Rows are points. To make a cloud, some directions were put in groups of two or more. Within a group, all points are equally far from the middle, so they leave a hole (a ring in 2 directions, a hollow ball in 3). The other directions are filled evenly. Then the cloud was stretched, turned, moved and blurred a little. Count the holes, and give their numbers of directions, smallest first.

Cloud (20 x 3):
array([[ -1,  47,  13],
       [-20, -42, -23],
       [-27,  34, -16],
       [-28, -40, -17],
       [-10,  16, -47],
       [ 24, -36,  -5],
       [ 23, -30, -26],
       [-30, -36, -24],
       [-22,  -7, -46],
       [-44, -11,   8],
       [ 25, -27, -26],
       [-23, -15, -44],
       [ 37,  35, -11],
       [-19,   4, -46],
       [ 38,  13, -28],
       [-14,  44,   8],
       [  3, -44,   7],
       [ 15, -41,  -5],
       [ -1, -17,  41],
       [ -6,  47,  -9]])
Holes: 1 (3)

Cloud (19 x 3):
array([[ 17, -44,  23],
       [  9, -14,  33],
       [  2, -37, -37],
       [ 39,   5,   7],
       [-44,   5, -16],
       [ 39, -15, -28],
       [ 53, -30,  -5],
       [-34,   3, -27],
       [ 47, -12,  13],
       [-47, -20,  13],
       [ 52, -18, -11],
       [-18, -52, -20],
       [-42,  10, -12],
       [-14, -35, -37],
       [-24,  -4, -35],
       [-25, -49, -21],
       [  6,  22,  -1],
       [-44,  -1, -21],
       [  5,  16,  16]])
Holes: 1 (3)

Cloud, 26 rows:
array([[ -5, -27, -37, -19],
       [-25,   4,  -5, -47],
       [-26, -24, -46,  18],
       [-52, -15,  20, -35],
       [ 53, -35,  -1, -21],
       [ 29,  51,   9, -20],
       [-11,  40,  16, -10],
       [-13, -41, -15, -31],
       [ 21,  18,  15,  45],
       [-23,  35,  16, -13],
       [-38,  25,  15, -21],
       [ -6, -21,   9,  45],
       [ 17, -26,  35, -26],
       [-33,  13, -13, -40],
       [  9,  44,  18, -17],
       [ 11,   8, -21, -48],
       [-40, -11,  24, -36],
       [ 32,  32,   5, -51],
       [ -8,  33,  26,  21],
       [  8,  14, -39, -20],
       [-24, -25,  27, -34],
       [ 46, -35,   2,   2],
       [ 24,  10,  27, -54],
       [  9,  -1, -45,  -4],
       [ 23,   0,  15, -58],
       [ -4,  19,  41, -16]])
Holes: 1 (3)

Cloud (27 x 4):
array([[-15,  52,   4, -52],
       [-16,   9,  32,   7],
       [  5,  29,  13,  -5],
       [  9,  46,  13,  -6],
       [ 20,  34,   2, -32],
       [ -4,  17,  20, -31],
       [-11,  33,  29, -48],
       [-17,  56,   2, -62],
       [ 27, -39,  37,  17],
       [-24,  -4,  29,  31],
       [ 51,  15,  37, -17],
       [ 27,  29,  22,  20],
       [-12,  27, -17, -40],
       [ 47,  32, -11,  -6],
       [ 10,  53,  -3,  17],
       [ -5,  76, -32, -20],
       [-12,  44,  12,   2],
       [-13,  -7, -17,  10],
       [ -2, -35,  25,   1],
       [-15,  11, -19, -30],
       [ 21, -29,   1, -19],
       [-36,   3, -11,  17],
       [  7,  -6,   7,  42],
       [ 35, -12,  37,  46],
       [  3, -23, -33,  42],
       [ 59,  -2, -11,  50],
       [-10,  28, -30,  -1]])
Holes: 0

Cloud:
array([[-47,  14, -57, -35, -18,  23],
       [-40,  33,  -3,  -7,   6,  16],
       [ 27,  26, -23,  26, -13,  -9],
       [ 14, -29,  40, -12,  21,  39],
       [-32, -40, -33,   5,  -5, -25],
       [-25, -24,  38,  32,  35, -49],
       [-51,  -6,  -6, -31, -40, -18],
       [ 51, -16,  -9, -26,   3, -15],
       [ 20, -54, -42,  37,  16, -22],
       [  6,  23, -22, -54,  20,  14],
       [-27, -13, -38, -34,   0,  19],
       [ -8,  -8, -13, -39,   3, -18],
       [ 23, -14,  -4,   3,   2,  49],
       [  0,  10, -15, -54,  28,  -7],
       [-14, -32, -18,  -6,  39, -32],
       [  9,  -9, -18,  42, -19,  37],
       [ 16, -18,   8, -47, -10,  41],
       [-11,  13,  36,  33,  24,  19],
       [-16,  32,  21, -46,  12,  12],
       [-36, -22,   8, -11,  47, -27],
       [ 17,  10,  24, -16, -42,  61],
       [-33,  28,  -3,  37, -17, -35],
       [ -4,  20, -21,   3,  24,  21],
       [-16, -44,   1,  11, -32, -10],
       [ 46,  30,  25,  32,  13,  -9],
       [ 40, -35,  23, -34,  33,  -2],
       [ 60,  14,  -9,  22,  11,  30],
       [ 34,  -1, -47,  44,  -1,  17],
       [-38,  48,  -2,  21, -59,  16],
       [ 53,  15,  -8,  21, -26,  26],
       [ -2,   8,   1, -23,  36,  15],
       [-10,  -8,   1, -11,   3, -33],
       [-41,  15,  16, -39,  21,  -8],
       [ -2,  11,  -4,  60,   9,  -7],
       [ 51, -63, -10,  20,  32, -15],
       [ 43, -17,  22, -51,  14,   0],
       [ -5, -15,   5,  31, -36,  52],
       [ 30, -25,  49,   0,  39,  37],
       [ -8,  45,  35,  17,  29,   7],
       [ 40,  13, -17,  16,   7,  34],
       [ -5,  26,  30, -20,  20, -50],
       [-15,  25, -13,  17, -33, -26],
       [ 27, -30, -11,  -9,  23, -24],
       [ 22, -23,  54,  13,  24,  44],
       [-13, -52,   9, -20,   3,  12],
       [ 42,  -5, -21, -47, -12,  55],
       [ 28,   5,  47,  42,  -5,  28],
       [  5,  -3,   8, -12, -16, -24],
       [ -6, -53, -51,  24,   9, -25],
       [-55, -23, -19,  -8,  -6,  25],
       [-35,  58,  11, -10, -17,  19]])
Holes: 1 (2)

Cloud (86 x 8):
array([[-12,  42,  45,   2,  12,   2,  16, -45],
       [-35,  41,  -6,  -4, -41,   5, -81,  -5],
       [-39,  -6, -12,  16,   0,   1, -12, -50],
       [-16,  54, -22, -13,   0,  42, -40,  16],
       [ 13,  50,   5,  17, -36,  -5,   9, -12],
       [-50,  14, -35, -35,  37, -14,  -4,  24],
       [-24,  -6, -10, -27,  22,  70,  -6,  18],
       [-24,  25,  22, -51,  22,  24, -27,  33],
       [-38, -11, -37, -32,  34,  -4,  43,   1],
       [ 25,   1,  31, -20,  -6,   7,  37,  23],
       [-48, -17,  -8, -23, -30,  13,  16,  -6],
       [-46,  12,  -1, -36,  -6, -17,  14,  18],
       [ 16,  45,   9,  10,   9, -20, -58, -17],
       [ 51, -33, -11, -56, -18,  24,  -5, -19],
       [-44, -39, -23, -41,   2,   8,  44, -11],
       [-10,  17, -25, -40,  -8,  78, -16,   0],
       [-11,  10,  36,  -4,  34, -16, -47, -12],
       [-23,  20, -53, -20, -17,  25, -69,  17],
       [  0,  -4, -37, -58, -35,  24, -25,  25],
       [-21,  15, -34, -48,  -7, -12, -42,  23],
       [  8,  -3,  28,   4, -22, -13,  18, -29],
       [-16,  -4, -49,   3, -17,  -6,   6,  28],
       [ 26, -29, -22, -48, -27,  11, -31,   8],
       [ -7, -15,   2, -50,  36, -11, -14, -30],
       [ -7,  38,  10,  32, -51,  53, -24,  34],
       [-63, -12,   1,  -1,  -6, -20,   2, -29],
       [-27,  55,  25,   6, -29, -29, -21,   6],
       [-43,  17, -16,  32, -28,  14,  -4,  44],
       [  8,  50,   8, -21,  31,   0,  -7,  42],
       [ 20, -13,   0, -12,  -8, -28,  30, -22],
       [ 19, -11, -23,  -5,  -9,  44,  -9,  68],
       [-47,   8,  -7,  26, -23,  38,   3,  18],
       [ 30,  15,   2, -37, -27,  27,  27,  25],
       [ 30,  -6,   0, -12,   3,  28,  28,  42],
       [-49,  23,  14, -28,   0,  -1,  41,  -2],
       [-62,   6,  10,  -6, -25,   2, -10,   0],
       [-53,  16,  -1,  10,  42, -26, -48, -20],
       [ -2,  21, -26, -42, -20,   1, -74,   1],
       [-61,  33, -28, -27,  36,   4, -32, -16],
       [ 14,  13, -29,  -3, -31,  30,  51,  -8],
       [-44,  15,  42,  -8,   8, -11, -34, -31],
       [-72,   5,   8,  42,  21, -37,  -8,   5],
       [ -1,  27,  -6,  34, -18, -16, -62, -23],
       [ 34,  18,  19, -37, -18,  43, -33, -26],
       [-44,  14,   3, -15, -12,  36,  50, -14],
       [ 52,   5,   1, -32, -17,  13, -43,   8],
       [-21,  53,  28, -21,   6,  24,   3, -48],
       [-54,  11,  17,   3,   2, -22, -42, -33],
       [-53,   9,   1, -10, -24,  39, -45,  -7],
       [ 33,  15,  -9, -48, -18, -16, -23,   6],
       [-23,   5, -34,  19, -17,  13, -14, -54],
       [-10,  33,   8,  -6, -49,   2, -41, -35],
       [ -4,  55,  34,  13,  11,  13, -19, -15],
       [  5,  15,   9,  16,  -2, -37,  29, -28],
       [-35, -48, -14, -36,  -8,  38,  24,  38],
       [-45, -15,   0, -17,  18,  25,  44,  47],
       [-16,  19,  36,  49,  -1, -23, -22,   7],
       [  0,  14,  17,  21, -30,  -4, -71, -11],
       [-11,  -6, -47, -24,   1,  27, -11,  38],
       [  7, -10, -23,   3, -38, -22,   9, -56],
       [  1, -18,  44, -20, -16,  -7,  13,  26],
       [  7,   2,   7,  27, -35,   4, -38, -28],
       [ -1,  23,  -2,  39, -18,  -9, -65,  -9],
       [ -6, -20, -43, -41,  -7,  59,  -2,  29],
       [-11, -36, -43, -39, -17,  39,  -4,  32],
       [  5,  -1,  13,  43, -30,  22,  -5,   5],
       [ 27,  30,  -6, -12, -59,  25,  23,  -6],
       [-39,  12,   3, -23, -15, -31,  14, -55],
       [-29,  -2, -13, -27, -26,  81, -42,   9],
       [-53,   9, -17,  31, -14, -13, -43, -14],
       [  7,  14, -13,   6,  18, -29,  24,  22],
       [ -8,  24,   8, -19,  28,  27,  -1,  68],
       [ 16,  26,  -8,  28, -40,  31,   8, -23],
       [  1,  16,  -4,  21, -10,  -8, -77,  -6],
       [-37,   0,  22,  25,   3,  57,  16,   4],
       [  6,   4,   5, -20, -26,  16, -85,  12],
       [  2, -20,  42,   3,  -8, -16,  21,   5],
       [ 36, -29, -16, -17,   1,  19,  25,  14],
       [  6,   5,   9,   2,   6,   9,  44,  33],
       [ 15,  44,  -8, -12,  44, -13,  -9, -26],
       [ 25,  25,  15, -26,  23,   0,  16,  30],
       [ 27,  34, -38, -60, -40,  17,  -1,   5],
       [ 14,  44, -16, -17,  38, -10,   3,  10],
       [-25,  64,  22, -12,   2,  10,  -1, -44],
       [-29, -47,  -8,   7, -10,   8,  16,  32],
       [-10,   1, -31,   1, -21,  28,  46,   2]])
Holes: 2 (2, 3)
